Every row gives one point. To make a cloud, some directions were put in groups of two or more. Within a group, all points are equally far from the middle, so they leave a hole (a ring in 2 directions, a hollow ball in 3). The other directions are filled evenly. Then the cloud was stretched, turned, moved and blurred a little. How many holes are there, and how many directions does each take, smallest first?

Cloud, 13 rows:
[[ 21  31]
 [ 44 -36]
 [-28 -12]
 [ 13 -59]
 [ 40  14]
 [ 42 -40]
 [ -1 -55]
 [ 18  32]
 [ 45 -34]
 [-22  16]
 [ 41 -42]
 [-26 -24]
 [-28  -4]]
Holes: 1 (2)

Cloud (21 x 3):
[[ 35  40   4]
 [-17 -12  32]
 [ 14 -29 -34]
 [ 15  50 -30]
 [-43  51 -11]
 [ 33 -15 -25]
 [ 27   1 -46]
 [-53  25 -32]
 [ 35  23 -32]
 [  9 -29  11]
 [-54  36 -13]
 [ 24  47  19]
 [-18  34  42]
 [-31  60  -2]
 [-12  15  44]
 [-42  44  18]
 [-22 -27  11]
 [-10 -26 -48]
 [-20 -35 -11]
 [-17  26 -58]
 [-40  44  22]]
Holes: 1 (3)

Cloud (55 x 6):
[[ 19  29   4  17 -25  25]
 [-28  24  13  24 -17  -7]
 [ -6   6  -9 -13  39  21]
 [-36 -16 -35  -5  -5  -6]
 [ -3 -26 -42   1  14   3]
 [ 13 -33  20  22   0  -5]
 [-35  29   4  26 -32 -14]
 [ -1   7   0  -9  22  49]
 [-14  -7  11  18 -26  26]
 [ 11 -25   3   8 -19   1]
 [-16 -47  -2   5 -29  24]
 [ 15   0 -33  28 -18  19]
 [ 16  17 -20  11 -10 -31]
 [ 14 -16 -60  27  -6   3]
 [ 38 -30  -8  44   8  10]
 [-20 -17 -16  -9  31   9]
 [-22  -2   4   0  21  13]
 [-32 -10 -27  19 -19   0]
 [ 45 -11  11  18  -7 -43]
 [ 36 -18 -25  12   6   9]
 [-27 -15  -9  -9 -14  35]
 [-12 -42 -11   5  14  36]
 [-26 -10  35  -5 -16  21]
 [  5 -35  18  39   4  24]
 [ -7  21  34   9   0  17]
 [  2  15 -29  -2   7   2]
 [-11 -48  20 -26   8  40]
 [  9  22 -14 -34   2  32]
 [-10 -29   5  25 -18  48]
 [  5   3  -1  33 -31 -36]
 [-28  12  -6   0   0  28]
 [  4 -10  12 -19  17  13]
 [-21  11  20   5   0 -12]
 [-31 -17 -19   9  -5  -7]
 [ 26   2 -37  21 -10   6]
 [-15   8 -22 -16  24  29]
 [  5  -7 -58  -8  -4 -10]
 [-32 -15  12  -3 -25  29]
 [-11   3  34  -1 -38   6]
 [ 12 -20 -32   5  11  14]
 [ 17   0  -5 -26  22 -19]
 [  0 -20   4  18   1 -14]
 [-11 -21 -19  28   4  28]
 [ 20   9 -13  12 -52   0]
 [ -9  -4 -14 -25  11  52]
 [ 33 -11 -32 -18  31  -9]
 [ 17  -3 -19   7   1  33]
 [  3 -24  -7  41  26  18]
 [ -4  23 -12   1 -24  42]
 [-23 -18   0   0  27  -4]
 [  8  45 -14   4 -23  -1]
 [-19 -42 -28  33 -14  18]
 [-20 -15  28  21 -50  -2]
 [-19 -16  10 -29 -12  14]
 [ 47 -22  19   0 -18  12]]
Holes: 0
